Every row gives one point. The window is the flat piece filled in between its corners: a triangle in 3 columns, a solid with four corners in 4, and so on. A path goes straight from each point to the next, and from the last back to the first. After which points does the path pass through the window?
In the rows, zero is written as 128.

Window:
103 82 124
238 104 183
106 118 96
Path:
(1): 110 122 126
(2): 98 134 162
(3): 123 75 51
(4): 115 44 63
(5): 62 124 128
(6): 98 128 142
(7): 134 68 60
(8): 116 91 84
Through the window after points: 2, 6, 8

Window:
42 110 37 181 153 118
143 129 94 198 179 134
173 147 184 79 85 151
208 59 161 131 91 141
85 142 199 116 136 88
41 90 59 111 221 123
Path:
(1): 145 118 148 105 123 62
(2): 146 122 95 164 162 110
(3): 109 116 120 182 164 168
(4): 139 98 148 165 126 163
(5): 175 126 87 132 96 60
(6): 109 100 16 127 183 65
(7): 50 88 65 186 190 204
(8): 53 100 124 140 135 179
(9): 109 125 90 72 124 48
(10): 172 146 89 135 147 74
(11): 118 113 123 173 150 162
(12): 109 106 183 140 131 150
Through the window after points: 2, 10, 12

Window, 9 rows:
167 165 94 173 174 112 153 124 144
125 62 129 139 121 168 142 99 135
86 160 90 166 132 132 120 190 115
136 112 102 99 105 98 89 47 109
144 146 84 127 144 134 56 249 122
110 174 145 124 179 56 22 51 92
158 147 140 155 106 123 127 176 136
140 158 150 109 111 193 130 71 112
99 80 129 85 136 127 179 92 140
Path:
(1): 157 138 120 147 159 119 142 130 91
(2): 118 149 102 146 140 128 109 101 183
(3): 115 158 112 122 142 104 70 78 162
(4): 140 137 140 127 159 75 79 75 40
(5): 167 99 126 134 145 163 164 152 60
(6): 131 109 96 146 105 164 158 144 188
(7): 134 157 128 128 112 145 99 143 205
(8): 119 128 118 140 133 126 147 137 80
(9): 144 129 133 102 130 146 126 85 68
(10): 121 160 130 130 112 148 95 77 174
(11): 95 148 109 146 124 137 108 148 165
(12): 113 128 96 140 151 114 159 167 37
Through the window after points: 1, 3, 7, 9, 11

Window:
43 59 180 118 137 105 142 151 157 118 138 176
40 77 61 65 75 128 192 150 146 99 188 79
209 98 85 160 73 221 82 111 249 152 110 52
124 188 113 117 178 168 77 136 41 154 122 133
153 160 158 38 165 149 115 107 99 76 94 123
114 160 148 158 145 243 143 162 126 115 113 95
68 98 118 105 204 189 114 131 62 91 173 107
106 150 206 113 116 97 122 73 164 89 175 184
126 135 166 83 130 182 154 161 104 141 189 123
92 120 133 77 202 105 194 116 91 113 136 116
152 45 99 163 79 120 197 168 114 101 110 106
134 92 147 131 109 156 138 83 87 148 85 115
Path:
(1): 131 91 96 113 145 180 164 131 130 104 121 164
(2): 114 117 171 118 118 105 116 130 107 122 139 24
(3): 109 141 172 124 144 107 124 124 107 107 126 89
(4): 112 96 106 84 141 175 174 99 134 130 159 195
(5): 115 126 146 122 145 176 140 125 132 119 124 154
(6): 122 118 186 142 147 154 113 139 115 111 125 93
(7): 79 138 180 102 143 109 127 172 118 126 156 44
(8): 144 121 118 111 141 211 163 121 122 124 139 151
(9): 124 85 105 106 122 177 167 120 166 115 131 132
(10): 116 108 164 129 120 126 136 137 147 104 145 42
(11): 101 101 145 121 102 150 122 144 127 120 139 50
(12): 127 112 87 105 127 193 142 130 143 106 142 171
(13): 133 117 110 110 133 205 143 136 107 139 134 173
(14): 108 131 173 131 109 146 105 152 126 109 139 60
(15): 103 109 164 110 141 121 122 136 113 114 119 102
(16): 123 107 124 80 124 204 169 92 129 116 120 195
Through the window after points: 1, 3, 7, 15

Window:
102 164 123 103 111 162 105 156 125 157 158 100 99 169
106 173 105 178 124 172 90 121 130 136 104 189 116 184
61 102 118 127 193 146 146 165 89 130 38 86 138 153
123 155 99 98 125 169 179 121 109 151 138 108 89 166
125 173 119 158 92 126 119 152 71 170 120 121 138 153
96 141 115 148 112 118 114 152 80 105 166 123 123 140
249 115 128 81 191 120 86 73 187 147 80 91 100 170
96 120 82 94 133 182 164 198 105 164 125 159 152 141
119 163 97 114 210 151 104 55 69 202 115 116 169 165
112 184 135 108 178 137 132 160 78 161 148 146 83 174
118 154 135 87 93 90 90 116 97 138 126 145 114 154
48 116 153 132 133 50 123 159 125 172 157 152 99 87
95 110 103 115 132 194 135 159 72 181 140 148 87 137
134 117 197 130 107 141 128 143 117 106 68 125 197 122
Path:
(1): 111 110 142 142 145 122 128 134 104 160 146 113 130 216
(2): 110 121 126 123 129 146 135 153 97 164 124 140 132 181
(3): 107 190 91 115 143 162 124 162 97 136 127 142 111 94
(4): 107 147 124 134 143 153 117 141 110 132 81 131 130 133
(5): 91 111 138 143 145 137 130 136 103 148 111 137 151 207
(6): 102 117 131 115 143 147 135 143 107 164 135 136 114 179
(7): 109 162 105 92 139 168 113 145 111 134 121 114 99 100
(8): 113 191 117 115 133 135 101 119 92 120 80 132 100 83
Through the window after points: 2, 4

Window, 14 rows:
30 137 165 174 137 138 169 70 117 127 109 69 108 168
46 120 114 94 178 93 142 87 98 146 165 142 133 156
130 111 121 71 152 136 106 104 128 120 93 144 124 114
103 107 135 100 187 124 95 185 75 121 121 228 55 118
97 114 96 137 122 141 118 106 181 7 136 80 67 186
65 84 169 68 100 128 117 92 155 104 128 113 117 155
142 153 127 95 82 124 158 134 103 123 114 158 97 89
130 96 122 149 116 142 187 135 112 162 95 195 65 123
159 117 129 175 110 79 136 88 48 141 142 184 130 77
152 130 147 151 95 176 154 123 100 159 144 162 119 111
124 155 153 160 139 74 125 82 149 132 149 143 117 145
144 111 153 113 162 60 150 79 111 151 181 102 121 89
126 122 128 145 85 122 111 144 97 201 104 127 111 141
154 89 177 213 129 64 184 218 190 73 132 143 180 141
Path:
(1): 120 125 148 139 121 124 155 91 95 124 125 121 115 170
(2): 148 99 167 109 153 90 147 134 90 123 124 129 132 176
(3): 78 113 126 161 126 125 125 95 163 127 139 133 112 92
(4): 82 117 108 129 133 116 121 113 139 139 131 140 102 94
(5): 111 121 158 122 138 87 158 107 92 121 124 133 111 173
(6): 147 113 149 119 120 123 152 124 93 123 118 143 109 147
(7): 119 115 135 140 117 123 130 126 147 134 116 151 101 107
(8): 109 128 116 128 127 128 129 97 116 150 141 151 99 95
(9): 159 123 179 79 130 114 148 88 57 127 122 127 101 177
(10): 150 135 170 102 119 109 164 117 83 81 109 128 113 188
(11): 58 115 115 153 134 139 122 110 145 165 129 136 98 80
(12): 96 118 134 150 100 115 146 97 156 145 140 117 136 100
Through the window after points: 10

Window, 14 rows:
65 186 168 120 155 168 106 161 90 201 74 132 121 59
114 131 36 151 68 112 149 63 187 145 81 134 180 182
133 56 50 109 53 91 112 196 204 87 128 124 187 206
125 67 8 183 128 95 152 157 196 123 121 160 78 197
80 53 62 131 77 116 137 96 29 53 113 113 105 228
167 106 127 147 81 77 148 106 225 55 121 129 99 208
90 82 73 44 63 105 158 94 101 137 172 187 85 204
94 147 56 96 94 147 224 146 86 101 172 82 112 227
169 198 160 150 201 147 121 145 44 207 119 199 198 101
73 234 116 130 180 124 136 154 93 106 100 228 182 49
107 143 140 83 241 124 175 110 65 165 107 139 188 16
94 129 164 154 153 225 187 131 92 150 124 206 183 54
196 94 33 99 49 116 178 156 166 87 38 156 102 186
137 195 103 104 195 223 83 104 73 138 152 156 153 29
Path:
(1): 116 152 117 147 105 121 139 144 129 160 122 127 136 110
(2): 123 113 95 145 104 92 164 149 104 139 117 137 153 109
(3): 93 140 121 106 135 137 146 143 144 135 92 150 142 164
(4): 101 100 95 90 183 165 145 145 135 128 49 164 117 249
(5): 126 132 71 140 9 63 174 131 129 124 149 155 130 75
(6): 122 146 120 173 96 155 168 133 82 155 122 178 143 42
(7): 92 113 133 107 185 199 170 125 127 127 114 181 181 137
(8): 124 128 114 53 181 164 139 151 132 93 73 161 138 227
(9): 127 134 75 145 97 103 143 134 115 134 124 145 141 130
(10): 151 134 116 170 69 99 165 133 117 161 171 108 111 64
(11): 109 102 96 73 174 146 156 116 126 106 85 162 159 180
(12): 92 146 111 91 162 139 168 131 128 117 95 177 149 163
(13): 126 112 76 148 87 91 165 135 98 136 127 139 145 123
(14): 153 118 111 139 62 96 145 141 102 167 163 130 162 45
(15): 88 135 59 117 165 161 157 121 165 92 63 157 119 237
(16): 103 130 120 107 159 148 125 123 137 114 72 167 114 155
Through the window after points: 6, 14, 16

Window, 14 rows:
132 116 130 199 69 175 124 153 86 152 177 142 93 141
180 107 191 130 74 118 151 111 59 165 181 125 142 151
123 147 148 174 141 71 164 165 126 154 134 144 23 161
86 91 53 145 156 33 67 171 207 125 159 74 171 103
102 104 108 116 107 76 80 172 249 133 106 96 127 41
118 136 26 128 156 121 154 41 225 103 115 54 169 162
202 135 146 187 85 121 166 161 71 84 141 151 138 138
128 144 111 86 113 135 104 232 143 148 144 62 184 100
113 130 119 105 183 107 24 160 203 94 141 88 137 93
67 152 132 156 135 85 73 156 146 136 94 72 171 73
139 67 133 124 124 167 184 137 44 125 134 160 152 133
90 113 205 175 70 110 181 166 105 81 175 139 67 179
154 117 183 176 117 161 170 159 117 160 157 176 188 169
165 60 153 156 142 151 101 191 136 146 115 36 184 102
Path:
(1): 115 115 170 158 147 136 194 158 102 138 173 94 142 39
(2): 96 131 126 162 173 127 159 123 129 147 172 76 174 80
(3): 165 74 111 117 58 150 82 164 146 98 106 141 160 165
(4): 119 107 135 134 107 80 60 188 137 133 100 100 153 162
(5): 130 121 114 156 140 114 133 152 169 123 172 89 136 83
(6): 93 112 109 150 135 100 174 149 179 124 212 77 143 58
(7): 137 97 122 141 114 81 59 160 118 126 97 128 145 191
(8): 115 105 123 133 120 90 92 185 130 126 109 118 114 219
(9): 144 139 151 157 127 109 156 133 134 143 179 113 113 62
(10): 120 134 133 168 123 83 152 160 151 153 216 108 129 68
(11): 135 92 165 123 101 143 101 148 107 106 67 115 130 182
(12): 141 106 118 144 94 115 119 153 129 134 121 126 129 173
Through the window after points: 6, 8, 10

Window (14 x 14):
121 82 122 136 65 134 134 93 164 108 138 137 142 85
138 105 176 159 109 119 91 112 140 131 116 136 148 117
89 120 144 146 115 150 123 121 135 115 98 132 121 137
89 114 161 112 133 149 157 109 112 149 109 72 140 106
149 121 147 140 144 151 142 130 97 159 149 156 104 153
134 90 127 116 152 112 118 147 112 130 116 142 127 123
126 157 153 127 129 102 118 156 130 157 108 126 135 100
133 123 122 102 132 118 129 82 116 128 132 137 123 136
135 123 139 144 161 89 142 122 183 140 105 139 139 115
138 106 142 89 126 145 119 121 161 112 131 118 120 114
89 112 146 115 152 120 113 124 140 158 138 133 116 115
131 109 116 113 137 140 106 123 156 163 98 137 145 125
174 121 102 157 97 78 135 142 93 139 249 83 114 189
137 132 131 143 163 153 96 120 119 131 113 131 132 91
Path:
(1): 142 101 140 155 111 117 135 103 135 140 120 114 90 118
(2): 134 97 134 127 151 109 112 124 127 149 126 109 87 121
(3): 128 133 141 129 140 120 130 134 129 140 134 136 150 137
(4): 120 127 125 112 143 131 137 119 153 116 132 144 165 134
(5): 141 105 146 124 130 113 119 113 138 144 119 116 97 111
(6): 123 113 145 128 143 89 114 108 149 181 122 104 79 109
(7): 122 120 127 144 115 164 140 129 95 100 143 160 180 145
(8): 111 140 141 134 142 140 132 112 146 117 148 112 174 129
(9): 124 108 140 127 118 130 122 118 127 146 115 128 105 119
(10): 144 117 141 151 125 119 134 116 118 152 117 95 79 108
(11): 131 118 131 111 140 113 115 134 148 131 148 156 174 128
(12): 135 127 131 119 129 129 116 131 122 127 149 134 166 130
Through the window after points: 4

Window:
138 81 184 125 100 135 83 158 71 160 111 60 120 158
172 106 111 204 150 89 124 162 125 93 141 83 161 134
165 149 95 180 174 78 66 133 112 155 196 103 135 133
149 82 164 121 129 125 158 151 117 160 197 7 120 138
52 149 128 149 108 198 123 121 156 130 64 128 54 95
97 119 129 144 124 211 153 134 123 121 111 187 60 165
187 77 75 191 113 64 107 91 118 162 150 126 136 109
136 136 121 96 107 86 139 131 104 135 125 62 125 186
44 97 171 98 121 153 123 137 151 110 99 182 87 108
166 138 145 142 49 125 108 164 156 143 186 82 149 179
101 109 119 105 157 211 122 162 216 147 67 159 71 145
106 113 194 145 126 136 138 99 122 173 125 71 166 174
88 144 144 74 104 222 145 140 112 143 76 160 134 98
202 140 160 183 154 65 133 136 128 155 134 114 96 107
Path:
(1): 76 128 105 137 162 109 160 182 63 206 119 102 121 156
(2): 166 100 182 125 90 175 98 87 169 74 116 111 107 124
(3): 189 92 156 83 96 138 91 88 119 110 126 85 113 147
(4): 115 114 141 165 140 110 126 162 120 162 157 83 117 142
(5): 106 125 128 150 130 138 147 151 137 154 131 81 114 140
(6): 155 117 149 115 83 129 95 113 122 114 129 103 103 136
(7): 158 105 156 126 133 164 124 106 140 128 132 82 93 146
(8): 91 113 128 144 108 136 123 177 129 146 88 138 127 129
Through the window after points: 5

Window (14 x 14):
147 106 105 141 113 179 165 83 141 151 124 50 95 133
116 100 125 138 93 38 177 154 145 70 161 168 136 141
74 132 126 134 100 102 126 187 190 68 121 223 76 145
129 115 108 62 133 113 135 183 125 80 97 196 129 75
190 128 129 142 14 172 127 132 134 144 172 73 144 136
135 91 119 125 152 83 145 200 163 157 133 249 103 90
84 165 81 129 100 65 127 152 137 141 102 213 133 91
153 182 129 127 126 89 186 186 121 105 120 197 79 135
139 130 100 145 174 132 12 100 91 118 165 112 95 143
127 127 168 79 113 125 49 94 99 188 152 56 68 98
155 83 137 115 122 125 39 119 65 191 54 89 79 148
146 158 152 117 141 64 144 158 211 104 85 219 147 129
113 129 157 131 96 190 161 136 108 161 167 59 168 188
143 109 181 153 66 197 175 63 90 124 159 126 137 131
Path:
(1): 129 122 113 97 111 113 129 126 143 137 146 172 106 125
(2): 146 118 154 184 131 120 112 206 106 118 91 107 120 88
(3): 119 131 109 151 124 79 102 180 132 113 117 124 118 90
(4): 123 127 131 62 108 132 129 104 139 170 138 203 90 168
(5): 147 103 117 96 92 133 123 112 145 152 160 151 111 158
(6): 120 163 162 200 112 106 148 168 122 105 108 121 144 98
(7): 114 128 144 152 115 135 109 155 109 138 122 124 110 94
(8): 157 130 126 73 115 131 108 88 137 140 145 149 91 154
Through the window after points: 1

Window (14 x 14):
62 140 130 100 100 130 86 177 135 121 64 118 155 134
100 130 80 143 80 107 87 145 85 161 113 144 30 115
158 133 249 110 165 148 207 91 84 122 150 122 146 113
202 87 220 132 104 116 148 80 157 84 151 164 81 139
96 150 118 141 185 188 121 164 137 88 156 108 162 168
186 64 47 240 176 170 195 173 167 139 91 147 77 96
204 196 57 197 121 152 115 108 183 189 92 136 48 129
166 106 153 157 140 70 86 147 51 168 74 137 99 144
70 117 169 97 109 73 160 50 122 87 128 60 127 167
171 130 171 239 153 138 172 120 158 112 147 99 55 77
70 132 151 174 144 186 59 114 61 190 94 134 175 117
134 70 109 167 143 92 158 181 162 191 131 121 114 144
161 142 110 90 79 53 46 112 78 157 118 143 139 98
215 108 156 172 87 165 190 203 91 93 168 120 191 177
Path:
(1): 176 104 152 139 115 144 121 140 122 123 118 110 98 124
(2): 199 44 173 108 119 202 119 134 126 162 132 93 102 132
(3): 130 177 187 167 130 52 177 85 126 70 140 177 121 131
(4): 158 125 159 157 114 108 151 103 137 125 148 166 117 137
(5): 169 100 178 139 120 137 121 105 136 112 116 112 84 129
(6): 182 86 132 151 124 185 144 147 140 174 105 52 53 127
(7): 121 134 142 203 143 112 157 138 114 101 134 174 141 136
(8): 131 141 126 183 149 137 163 125 134 122 128 141 115 146
(9): 185 89 162 154 130 166 131 149 137 160 110 77 86 118
(10): 142 90 143 98 119 160 114 139 98 158 114 86 151 106
(11): 119 156 161 164 144 124 122 113 101 130 126 149 132 135
(12): 111 155 115 189 109 100 146 147 88 138 116 176 147 141
(13): 175 98 126 129 97 150 117 158 111 134 138 97 77 132
(14): 176 17 182 116 127 164 144 89 137 130 114 55 119 110
(15): 147 159 178 161 158 134 179 127 102 129 137 148 121 117
(16): 117 131 146 156 138 105 144 116 132 127 145 150 120 138
Through the window after points: 2, 4, 10, 12, 14, 16

Window:
101 147 145 132 157 89 172 222 132 91 157 117 171 202
161 197 111 67 115 138 82 184 131 184 78 113 114 137
126 157 104 164 115 141 79 38 193 91 123 126 76 154
83 124 109 120 174 76 229 211 98 117 93 150 112 160
197 164 171 77 112 150 83 86 108 161 39 41 114 152
72 116 148 206 146 148 40 75 140 137 105 134 129 138
72 123 138 134 63 100 72 82 162 169 99 67 93 165
118 139 130 166 123 61 7 50 116 120 129 99 73 144
194 109 86 106 96 118 83 109 129 168 88 85 164 128
130 127 176 161 117 78 205 201 123 144 141 198 103 199
167 127 120 107 63 163 74 168 94 109 66 76 98 138
96 96 167 111 165 108 197 208 122 136 193 133 99 132
167 191 74 172 108 163 95 114 85 171 113 43 122 142
58 139 168 97 101 95 174 137 84 109 159 184 141 153
Path:
(1): 120 172 161 173 103 72 120 146 157 132 87 90 122 78
(2): 122 156 173 144 116 111 136 158 141 118 95 107 146 98
(3): 109 105 97 120 125 130 88 136 69 177 133 144 83 233
(4): 123 131 127 144 123 125 112 138 114 144 129 137 102 193
(5): 123 151 164 168 116 83 146 148 140 120 100 123 126 102
(6): 152 163 165 198 111 66 123 165 165 128 106 142 144 78
(7): 137 114 107 97 127 147 123 142 106 156 106 77 87 209
(8): 120 105 108 93 126 156 91 129 72 161 138 114 112 233
Through the window after points: 4

Window:
163 65 111 145 171 47 223 150 76 118 205 137 166 85
99 92 103 107 179 90 181 107 115 131 104 15 168 135
57 147 75 79 58 103 126 139 62 140 62 101 178 103
77 184 126 156 84 86 169 144 150 87 79 90 149 120
181 97 132 106 225 64 160 116 94 72 141 197 165 161
159 80 44 143 226 130 136 106 157 111 188 229 123 99
202 81 26 191 198 113 150 129 68 70 201 173 150 171
110 154 105 156 124 42 182 63 93 181 76 107 144 136
185 132 107 120 40 163 38 105 143 123 9 116 54 71
133 214 95 73 9 114 72 150 133 189 141 50 200 129
133 87 109 122 118 106 220 38 114 82 130 127 186 130
154 145 147 171 122 220 59 105 97 141 78 148 126 78
85 218 120 67 42 139 92 100 77 140 128 41 81 105
107 100 145 129 50 174 76 128 132 163 82 136 74 161
Path:
(1): 182 144 71 82 95 190 180 154 158 145 93 139 159 167
(2): 131 123 87 137 142 130 186 108 99 124 99 130 126 103
(3): 119 65 147 105 136 27 92 99 97 63 160 107 189 165
(4): 119 132 149 136 133 97 74 98 105 130 158 121 175 105
(5): 160 136 83 101 114 138 145 139 114 110 102 126 131 137
(6): 146 133 94 112 128 123 177 120 94 126 128 119 138 151
(7): 90 89 111 163 146 96 89 104 123 118 155 150 178 91
(8): 85 79 126 178 156 32 110 64 75 110 126 132 142 85
Through the window after points: none

Window:
135 77 150 216 72 120 110 81 182 165 167 179 90 108
90 150 131 186 105 103 120 77 173 106 181 145 52 186
168 79 166 65 172 127 109 152 150 14 194 110 132 132
154 113 148 116 76 50 148 108 141 116 124 177 45 147
163 129 180 184 130 148 153 92 193 101 99 182 65 157
107 156 150 108 106 78 102 135 116 83 68 46 158 79
158 154 126 165 122 61 89 81 232 147 141 187 104 153
137 111 166 144 66 118 86 127 198 163 121 133 79 203
85 136 66 101 148 97 98 236 113 98 70 84 130 85
114 166 106 95 60 101 142 227 145 32 104 90 179 92
101 147 100 66 138 116 109 179 59 76 112 134 218 153
111 164 75 53 129 110 189 189 116 136 117 56 179 115
83 115 140 113 76 127 111 60 223 128 113 188 65 125
237 131 105 71 112 177 89 109 118 7 166 114 88 128
Path:
(1): 103 94 99 161 88 108 143 99 166 104 78 100 132 159
(2): 129 157 131 87 123 117 109 156 146 96 142 135 101 105
(3): 157 168 177 62 114 176 143 180 96 207 139 138 138 91
(4): 106 130 82 109 124 83 128 143 138 65 119 108 161 151
(5): 127 103 123 137 123 105 115 134 153 92 97 129 115 161
(6): 134 178 159 106 82 137 112 162 173 150 158 133 86 114
(7): 112 213 146 111 95 167 107 178 129 83 158 140 157 98
(8): 144 86 119 122 124 100 129 111 168 99 107 130 89 143
(9): 126 111 86 142 77 102 116 120 162 63 87 126 126 154
(10): 104 178 159 125 107 104 135 160 152 102 183 124 96 124
(11): 143 184 163 139 98 122 103 179 136 109 129 148 139 104
(12): 135 108 131 130 110 112 141 103 169 75 101 117 97 137
(13): 128 69 101 75 124 98 115 93 200 81 61 110 96 190
(14): 142 187 162 178 113 127 130 172 108 100 181 156 100 83
(15): 148 167 117 80 69 122 92 174 97 141 202 130 46 73
(16): 130 111 133 130 137 105 135 110 193 84 104 121 150 179
Through the window after points: 1, 3, 5, 7, 9, 11, 13, 15
